Each row of a before or after table is a point. One or more steps were done to the points. Then noise was added and the rows were shuffled. The steps act on columns, c1 being the first. What was done? A step turns or swaps two columns, mirrors them in a line or flattens them onto one, adds a multiple of one to another, or multiplies or shifts one. Angles are multiples of 10 degrees, from the lower column toward the higher: turns from -170 to 170, lines from 10 to 170 but not 90. Use the fewest steps. Two steps may share a column if one is a turn and the other turns, adds or multiplies; they go together, in the order done. Otherwise the lowest column goes first.
In the rows, 128 means zero.

Before (14 x 2):
[[113 135]
 [225 147]
 [106 135]
 [100 134]
 [108 127]
 [ 99 130]
 [138 124]
 [133 127]
 [136 132]
 [ 96 128]
 [105 127]
 [106 249]
 [110 150]
 [113 130]]
After (14 x 2):
[[149 146]
 [225  48]
 [125 129]
 [120 127]
 [153 148]
 [ 67  52]
 [152 126]
 [143 129]
 [156 136]
 [150 147]
 [124 124]
 [148 137]
 [150 141]
 [134 140]]
Steps: turn c1 and c2 by -140 degrees

Before:
[[132 144 159 157]
 [151  95 134 106]
 [191  66 150  53]
 [ 74 130 211 183]
 [ 98 111 165  83]
 [216 117 133 127]
 [111 170 210 148]
 [120 134  98 121]]
After (8 x 4):
[[134 214 170 152]
 [122  96 134 137]
 [158 156 143 145]
 [ 82 164 108 133]
 [173 126 117  49]
 [129 134  92  94]
 [147 205 127 199]
 [ 90 147  70  37]]
Steps: turn c1 and c4 by -60 degrees; swap c2 and c3

Before, 8 rows:
[[ 76 110 123 114 114  76 127 130]
 [172 132 110 150 170 140 154 133]
 [192  70 112 167  91 149 153 150]
 [171 147 119 210 123  88 149 149]
 [215 148 128 110 133  68 148 111]
 [ 97 103 106  89 123 133 203 108]
 [148 104 107 141 103 139 146  97]
 [ 92 181 184 138 139 149 117 154]]
After (8 x 8):
[[212  68 117 111 133 110 159 114]
 [174  89 133 208 123 109 162 149]
 [ 98 134  98  88 122 154 250 126]
 [ 83  76 125 114 114 147 126 134]
 [ 86 149 190 137 138  76 109 113]
 [150 141 116 151 172 125 168 143]
 [161 139  93 142 100 153 157 118]
 [210 149 130 168  91 186 168 157]]
Steps: add -0.5 times c5 to c1; turn c2 and c6 by -90 degrees; turn c3 and c8 by -40 degrees; multiply c7 by 1.6

Before (9 x 11):
[[ 97 108 150 126 116 102 178 152 100 132 143]
 [115 171 143 145 186 110 177  94 126  96 126]
 [153 144 134 109 184 156 135 137 135 124 170]
 [141 164 133 147 127 111 149 143 144 136 119]
 [ 96 118 132 153 118 157 192 108 160 123 123]
 [146 169 150  86 136 129 115 138 105 132 154]
 [132 142  83  83 137 150 175 163 133  95 142]
 [ 82 149  96 156 188 157 179 122 148  87  97]
 [113 114 120 116 121 114 167 131 156  95  98]]
After:
[[136 143   3  89 139 134 130 140 128 167 109]
 [106 105  92 113 119 122 156 156 155 106 151]
 [ 90 142 125 124 116 108 178 115  95 189 145]
 [133 111 152 147 132 129 155 113 145 115  93]
 [101  98 122 154 189 117 179 164 142 114 116]
 [111 115 149 140 189 126 185 171 127 115  89]
 [149 148  89  87 139 136  98 122 102 167  84]
 [161 168 106 112 182 142 127 129 131 127 105]
 [105 120 143 155 117 118 205 140 158  62 137]]
Steps: flatten c1 and c6 onto the line at 20 degrees; turn c2 and c11 by -100 degrees; add 1.5 times c4 to c3; turn c3 and c7 by 20 degrees; turn c8 and c10 by 120 degrees; add -1.5 times c9 to c10

Before, 8 rows:
[[ 94 108 249 119 138 104 105 124 165 124 148 146]
 [ 99 110  86 110 153  88  97 159 140 145  82 103]
 [166 129 100 146  57 109 191 119 102 144 106 175]
 [ 91 110 111 115 140 139 177 134 101 140 136  88]
 [ 97 160  92 128 135 154 106 114 115 141 147  97]
 [ 77 122 178 128 154 172 119 101 186 126 144 139]
 [163 147 118 102  95 188 106 148 148 141 116  98]
 [164 117  74 109 129  95 139 167 162 100 142 188]]
After, 8 rows:
[[135 127 176 128  55  91 192 118 133 149 100 178]
 [ 40 109  41 133 139  81 104 123 126 124 146 146]
 [115 147 163 102  98 247 105 148 126 142 137 102]
 [110 122  58 136 153 218 118 101 129 125 138 139]
 [161 117 189 124 126  63 138 167 132 100 150 186]
 [174 156 124 140 131 181 105 113 131 142 143  98]
 [176 112 122  86 152  49  96 164 129 145 106 103]
 [162 109 103 123 143 149 179 135 126 135 138  89]]
Steps: turn c1 and c3 by 120 degrees; turn c4 and c11 by -40 degrees; multiply c6 by 2; multiply c9 by 0

Before:
[[135 124  94 158 135 112 126 123  92 151 155 115 142 118 107 115 138 118]
 [177 166 136 116 126 135 190 148 128 166 131 168 143 117 158 143 140 142]
 [130 158 148  97 104 152 123 102 124 185 124 135  91 150 168 156 133 165]
 [131 177 144  82  79 130 169 190 119 114 160 158 146 132 110 176 145 118]
 [133 110 153 101 103 126  77 137 161 126 152 131 129 181 133  93 128 117]
 [132 151 149 122 129 107 109 129  84 200  97  81 153 102 116  99 173 150]
 [130 113 150 104 115 132 134 145 130 170  79 149 187 139 117 165 135 173]
 [140 144 127 147 167 130 128  60 121 116 148 150 133 162 129 142 136  99]
 [161 133 136 136 177 148  89 114 134 173 127 151 133 120 119 187  98 111]
 [138 188 106 151 141 151  96 152  78 160 186 176 125 103 119 148 134 118]
 [162 157 143 111 123 171 151 126  78 133 124 127 119 157 120 113 103 124]
 [203 154 123 135  91 135  45 152 139  87 102 178 103 109 127 101 131 178]]
After, 12 rows:
[[139 173 144 169  77 125 168 187 115 116 127 157 166 116 115 179 143 117]
 [182 156 141 158 120 174 149 129 163 131 123 131 121  82 123 110 100 127]
 [248 150 123 115  89 138  44 155 114 181 121 174 129 130 127 103 132 173]
 [147 186 107  92 137 149  96 154 137  77 100 172 141  73 114 148 134 117]
 [176 134 138 113 173 151  91 117 128  95 131 146 103 136 123 188 100 110]
 [136 109 157 174 100 123  77 136 147 116 119 135 143 169 130  90 131 117]
 [209 168 134 130 124 134 191 143 111  89 138 166 109 127 157 144 136 142]
 [138 127  92  93 134 114 129 123 144  88 130 115 140  94 111 115 139 113]
 [146 141 129 130 170 130 133  60 167 122 123 154 153 137 130 144 135 102]
 [132 151 148 113 130 107 106 126 116  80 163  86  69  77 114  96 176 155]
 [130 110 155 159 119 124 134 147 126 104 204 146  92 129 120 167 139 176]
 [133 161 149 162 102 159 123 102 135  95  97 137  73 127 163 157 136 162]]
Steps: multiply c1 by 1.6; turn c4 and c14 by -150 degrees; turn c9 and c14 by 110 degrees; turn c11 and c13 by -120 degrees; turn c10 and c13 by -140 degrees
